Every row gives one point. Any point is a mix of the corners, with weights that add up to 1. It lies inside the corners' shape when no weight is negative. Is each point inside? If not, which corners have a negative weight?

Corners:
(1): [-2.55 -2.82]
(2): [4.20 0.39]
(3): [-2.42 -0.24]
Points:
[ 2.46 -0.63] => outside (3)
[-0.36 -1.06] => inside
[-2.07 -0.29] => inside
[3.06 0.07] => inside
[2.90 0.50] => outside (1)
[ 2.08 -1.11] => outside (3)

Corners:
(1): [ 5.78  1.63 -4.79  0.23 -1.85 -2.80 -1.27  4.02 -4.49]
(2): [-2.58  1.54 -2.92  0.15 -0.86  2.89  1.92 -3.10  2.05]
(3): [-2.78  1.36  2.64  1.49 -0.43 -2.91 -0.14 -2.31  3.16]
(4): [ 2.74  0.41 -2.40 -0.75  1.10 -0.29  1.50 -0.22 -4.80]
(5): [ 2.28  4.72 -0.45 -1.15 -0.24 -1.30 -1.54 -0.77 -2.03]
(6): [ 1.70 -0.71 -1.38 -1.45 -4.89  1.46  1.29  2.37 -2.51]
(7): [ 3.33  0.83 -1.14 -0.04 -2.87  4.19  3.21 -2.53  3.49]
(8): [ 1.05  0.90 -0.10  0.18 -0.46  1.78 -0.57  1.31 -2.02]
(9): [ 0.28 -1.50 -0.52 -1.29 -5.68  0.45 -3.05  0.27 -1.83]
(10): [-4.70 -1.54  3.78 -1.99  1.56 -1.84  0.93 -0.76  6.70]
Points:
[ 1.44  0.47 -1.30 -0.53 -0.19 -0.50  0.64 -0.16 -2.22] => inside
[ 0.79  1.74 -1.09 -0.72 -1.45  0.42  0.07 -0.61 -0.68] => inside
[-1.00  0.78 -0.35 -0.42 -1.77 -0.16 -0.53  0.09  0.42] => outside (4, 7)
[ 2.03 -0.13 -0.84 -1.29 -1.29  0.16  0.60  0.91 -1.27] => outside (2, 3)
[ 0.69  0.95 -0.66 -0.60 -1.36 -1.34 -0.95  0.42 -1.13] => outside (7)
[-0.89  0.48  0.14 -0.38 -1.46  0.14  0.19 -0.39 -0.19] => outside (1, 7)

Corners:
(1): [-3.78  3.42 -2.26 -0.43  0.11 -1.41 -0.80  1.72  3.29 -3.10 -5.12 -2.26
 -1.37  2.08  1.85 -0.56  2.49 -0.05 -2.26  2.52]
(2): [-0.78  0.87 -6.08  2.06  3.43 -4.11 -1.48  3.82  2.18 -2.46 -2.90 -5.05
  1.04  1.15 -1.40 -0.27  3.89 -1.83 -2.35  0.36]
(3): [ 1.08 -0.78 -2.08  4.46 -1.81 -4.73  1.62 -2.57 -1.54  6.30  2.98 -0.22
  6.80 -3.43 -0.25  1.46 -0.85  1.56 -2.35 -0.01]
(4): [-0.57 -3.65 -2.28 -2.35 -1.84  0.98 -0.95 -2.91  1.64 -2.67 -1.14  0.48
 -2.60  0.55  0.33 -3.03  3.03  4.20 -2.33 -0.26]
(5): [ 1.27  1.79 -2.16  0.56 -0.54  3.95  3.08 -0.15 -0.04  4.06  1.06  1.04
  3.33 -1.65 -1.31  0.83  1.64 -0.99  0.77 -4.60]
(6): [-2.14  1.42  0.12 -1.48 -0.29 -0.61 -2.88 -0.57  2.82 -2.97 -3.09  2.61
 -3.29  1.63  2.70  0.13  1.14  0.46  0.97  2.71]
(7): [ 1.13 -3.25 -3.29  0.85  0.28  1.73  1.96  1.05 -1.37 -2.58 -2.97 -0.32
 -2.10 -3.03 -0.11  2.99  1.21  0.44 -2.43 -4.61]
(8): [ 1.51  0.08 -1.41  0.77 -2.61 -2.87  1.13  0.67 -0.73  2.72  0.25  1.34
 -0.04 -2.41 -1.46  0.84  0.09  0.06 -3.84 -1.07]
(9): [-0.57 -0.68 -3.07 -0.56  2.40  4.08 -1.09 -4.10  4.89  2.68 -3.28 -0.07
  1.76  0.93 -4.15  0.21  2.23  3.15 -0.49  1.78]
(10): [-0.10  3.28 -2.62 -1.82  0.74 -0.84 -0.53 -2.22 -1.38 -2.96 -3.28 -3.30
 -1.22 -0.58  1.04 -1.08 -0.54  0.13  0.15  6.06]
(11): [-0.54  1.56  1.19  1.39 -0.69  1.49 -1.93  0.79 -1.56 -1.89 -2.78 -0.73
  1.87 -0.58 -3.66  2.18 -1.25 -0.95  0.77 -0.75]
(12): [ 2.20 -0.72  1.98 -0.87 -0.04 -0.66 -0.55 -0.40 -1.23 -1.79 -4.79 -0.30
 -0.42 -1.69  0.60 -2.61 -0.86  0.00  0.92  1.57]
(13): [-0.82 -0.56 -2.67  2.59 -1.68  0.89 -0.11  3.18 -2.08 -2.36 -2.51  0.44
 -1.72  0.50 -0.22  1.66 -0.86 -2.37  1.37  0.16]
(14): [ 0.44 -4.67  1.01  0.54 -3.69  0.66  4.32 -0.53 -1.54  0.27 -0.82  1.30
 -2.36 -4.55 -3.50  1.64  0.26 -1.91 -0.59 -2.60]
(15): [ 1.33  4.61 -0.68  4.98  3.05 -1.50 -0.14 -3.06 -1.03  2.46 -0.47  1.59
  4.18  0.23 -1.04  1.77 -0.44  1.98 -1.00  1.64]
(16): [ 4.33  2.68 -0.01  2.86 -0.50  2.97 -0.20 -3.82  3.55  1.01  0.72  0.94
  4.15  0.76 -0.10  2.49  1.42  0.57 -1.09  0.82]
(17): [-1.23  2.31 -1.87  1.46  1.77 -0.93  0.30 -1.53  3.88 -1.19 -2.24  2.86
  2.36 -0.15 -1.22 -0.64 -1.63  3.36 -0.50  2.32]
(18): [-0.97  0.67  0.06 -0.31 -1.57 -0.51 -0.89 -1.64  2.91 -1.42 -3.68  1.41
 -3.30  1.89  1.83 -0.60 -1.47 -0.58  0.74 -1.39]
(19): [ 0.18 -0.85 -3.84  1.97 -1.27  0.91  1.61 -1.45 -0.50 -0.60 -0.43 -1.23
 -3.14 -5.27  0.85 -0.37 -0.31 -0.68 -2.42 -0.85]
(20): [ 0.77  0.00 -0.74  0.64  1.25  0.40 -0.15 -1.65  1.06  0.67  0.00 -1.18
 -1.08 -0.44 -0.21 -0.21 -1.21  3.41 -0.26  2.43]
(21): [ 2.50  0.43 -2.59 -0.93  4.93  1.34  1.50 -1.10  0.26  4.01  1.06 -0.71
  4.52 -0.46 -3.50 -0.74  0.07 -2.11 -4.14  4.86]
Points:
[ 1.35 -0.03 -1.44  1.03  0.41  1.66  0.53 -1.71  0.58  1.80 -0.38  1.29
  1.55 -1.00 -1.06  0.66 -0.03  0.93 -0.99 -0.70] => outside (1, 2, 10, 14)
[ 0.20 -0.39 -1.37  1.04 -0.92 -0.40 -0.49 -1.16  0.27 -1.62 -2.20  0.24
 -0.96 -1.24 -0.15  0.37  0.13  0.61 -0.56  0.27] => outside (1, 5, 20, 21)
[ 0.37  0.07 -1.96  1.17  0.20 -0.03  0.58 -0.58  0.33  0.29 -1.11  0.09
  1.05 -1.21 -1.02  0.61  0.42  0.59 -1.23  0.48] => outside (18)
[-0.20  0.06 -1.40  0.84  0.15 -0.83  0.02 -0.43  0.54  0.60 -1.33  0.12
  0.59 -0.69 -1.12 -0.42  0.11  0.52 -1.08  0.85] => outside (7, 10, 16)
